Every row gives one point. Each copy is the shape, with its points in the same order, stretched, turned, moved and blurred by noise. Say if it was mirrored as well.

Shape:
array([[ 27,   2],
       [-26,   3],
       [  4, -13],
       [ 48, -10],
       [  2, -36]])
Copy 1:
array([[-24, -23],
       [ 25,  21],
       [ 10, -20],
       [-34, -47],
       [ 29, -38]])
Copy 1 is: mirrored
Copy 2:
array([[ 34,  -2],
       [-29,  -6],
       [  7, -23],
       [ 55, -19],
       [  9, -51]])
Copy 2 is: only turned

Shape:
array([[-11, -46, -27],
       [ -4, -24,  21],
       [ 13, -10,  16],
       [ 29,  22, -42],
       [ 62,  18,  17],
       [  2,  -2,  -8]])
Copy 1:
array([[ -7,   9, -58],
       [-20, -21, -21],
       [ -5, -17,  -5],
       [ 25,  33,  16],
       [ 33, -20,  34],
       [ -7,   7,  -6]])
Copy 1 is: only turned
Copy 2:
array([[-33,  43,  25],
       [ 15,  15,  40],
       [ 23,   7,  14],
       [-14,  -6, -57],
       [ 62,   2, -45],
       [ -5,   1,   4]])
Copy 2 is: mirrored
Copy 3:
array([[-16, -49,  19],
       [ 10, -16, -19],
       [  2,   3,  -1],
       [-43,  24,  44],
       [ 11,  59,  44],
       [-18,  -5,   8]])
Copy 3 is: mirrored
Copy 4:
array([[-37, -37,   8],
       [ 20, -40,  12],
       [ 25, -16,  14],
       [-21,  55,  -1],
       [ 50,  46,  33],
       [ -5,  -6,  -2]])
Copy 4 is: mirrored

Shape:
array([[-21, -38,   6],
       [-26,  20,  -1],
       [-28,  -9, -13],
       [-11,  13, -23],
       [ 24,  10,  54],
       [-11, -20,  46],
       [-31,  15, -29]])
Copy 1:
array([[  0,   2,  42],
       [ 28,  38,   5],
       [ -1,  31,  20],
       [  0,  34, -14],
       [ 74, -32,  -7],
       [ 51, -16,  40],
       [ -3,  52,  -1]])
Copy 1 is: only turned
Copy 2:
array([[ 29,  31, -27],
       [-32,   5, -10],
       [ -5,  18, -30],
       [-20, -13, -23],
       [ 11,   3,  49],
       [ 21,  42,  16],
       [-35,  -4, -35]])
Copy 2 is: mirrored

Shape:
array([[-22,  -5,   8,  15],
       [-10,  -8,  16,  -5],
       [-17,   6,  12, -27],
       [ 35,  30,  28,  31],
       [-17,   6,   6, -29],
       [ 39, -23,  -1, -15],
       [ -9,   6,  20,   4],
       [-13, -30, -19, -48],
       [ 36, -14, -63,  23],
       [ 43,  51,  -2, -24]])
Copy 1:
array([[ -5, -17, -23,  10],
       [-12, -14, -10,  -7],
       [-31,   4,  -6, -11],
       [ 21, -20,  28,  24],
       [-27,   9,  -6, -13],
       [ 12,  -1,   8, -40],
       [-13, -15,  -5,   7],
       [-19,  19, -24, -51],
       [ 73,  20, -20, -22],
       [  8,  33,  42,  -2]])
Copy 1 is: only turned
Copy 2:
array([[-24,  15,   9,  20],
       [-25,   0,  27,   8],
       [-39,  12,  41, -11],
       [ 51,  27,  14,  -4],
       [-41,  11,  40, -16],
       [  9, -44,  18, -19],
       [-15,  17,  26,   9],
       [-62, -35,  29, -23],
       [ 33, -27, -50, -34],
       [ 33,  25,  34, -68]])
Copy 2 is: only turned
Copy 3:
array([[ -9,   8,  16,  12],
       [  0,   9,   7, -13],
       [ 13, -11,  26, -22],
       [ 19,  76,  22,  11],
       [ 23, -19,  21, -19],
       [ 50,  30, -15, -19],
       [ -2,  19,  23,  -6],
       [ 36, -43,  -7, -24],
       [ 63,  20, -13,  63],
       [ 74,  34,  39, -10]])
Copy 3 is: mirrored
